Each row is a point. Each copy is the shape, with its points in the same order, turned, moved and blurred by noise. Some copies are also mirrored. Which?
(in the rows, 128 means zero)

Shape:
[[169 179]
 [198 146]
 [ 93 172]
 [111  91]
 [107 136]]
Copy 1, 5 rows:
[[ 67 115]
 [ 86  70]
 [107 190]
 [179 130]
 [122 153]]
Copy 1 is: mirrored
Copy 2, 5 rows:
[[ 72  78]
 [113  60]
 [ 56 149]
 [140 159]
 [ 99 144]]
Copy 2 is: mirrored
Copy 3, 5 rows:
[[144 188]
 [195 154]
 [ 81 156]
 [117  73]
 [ 96 114]]
Copy 3 is: only turned
Copy 4 (5 x 2):
[[ 68  70]
 [119  46]
 [ 72 149]
 [162 134]
 [114 124]]
Copy 4 is: mirrored

Shape:
[[158 139 102]
 [ 95 104 156]
 [ 91 180 158]
 [158 123 161]
 [130 132 150]
 [151 210  31]
 [133 112 162]]
Copy 1 (7 x 3):
[[143 132 170]
 [123 134  82]
 [120 211 112]
 [177 139 121]
 [148 152 113]
 [ 93 168 246]
 [157 138 100]]
Copy 1 is: mirrored
Copy 2, 7 rows:
[[159 125 106]
 [119 127 186]
 [ 91 178 150]
 [172 151 154]
 [143 145 151]
 [121 145   7]
 [157 135 175]]
Copy 2 is: only turned

Shape, 12 rows:
[[190 131 133  83  76 181]
 [175 174 146 122 140 147]
 [149  48 178 113 176  72]
 [109 169 139  84 123  92]
 [170  99  85 116 161  98]
 [134 125 191  76 144 198]
 [116 151 184 103  85 110]
 [167  57  94  94  85  69]
 [ 84 187 121 188 142 129]
 [119 188  95 159 104 125]
 [167 100 110  77 158 205]
 [124 112  75 143  73 174]]
Copy 1 (12 x 6):
[[164 140  77  87  72 199]
 [159 193  95 108  87 127]
 [ 98  66  79 131 108  52]
 [133 147 156  90 143 124]
 [125 137  44 127 161 115]
 [ 89 154 120 101  31 149]
 [161 120 169 105  96 134]
 [156  50  67 115 169 139]
 [144 205 160 200 135 118]
 [177 193 135 164 150 155]
 [ 84 157  46 110  84 179]
 [152 139  93 175 128 210]]
Copy 1 is: mirrored
Copy 2:
[[198 161  64  89 142 188]
 [194 162 153 122 131 146]
 [206  30 126 121 136  75]
 [156 149 153  82 169  99]
 [194 117  89 165 157  83]
 [181  86 145  93 163 205]
 [151 125 132  38 115 123]
 [179 104  30 104 149  64]
 [ 88 158 180 150 104 126]
 [120 191 130 130 112 125]
 [195 107  92 147 188 190]
 [105 145  55 135 134 162]]
Copy 2 is: only turned
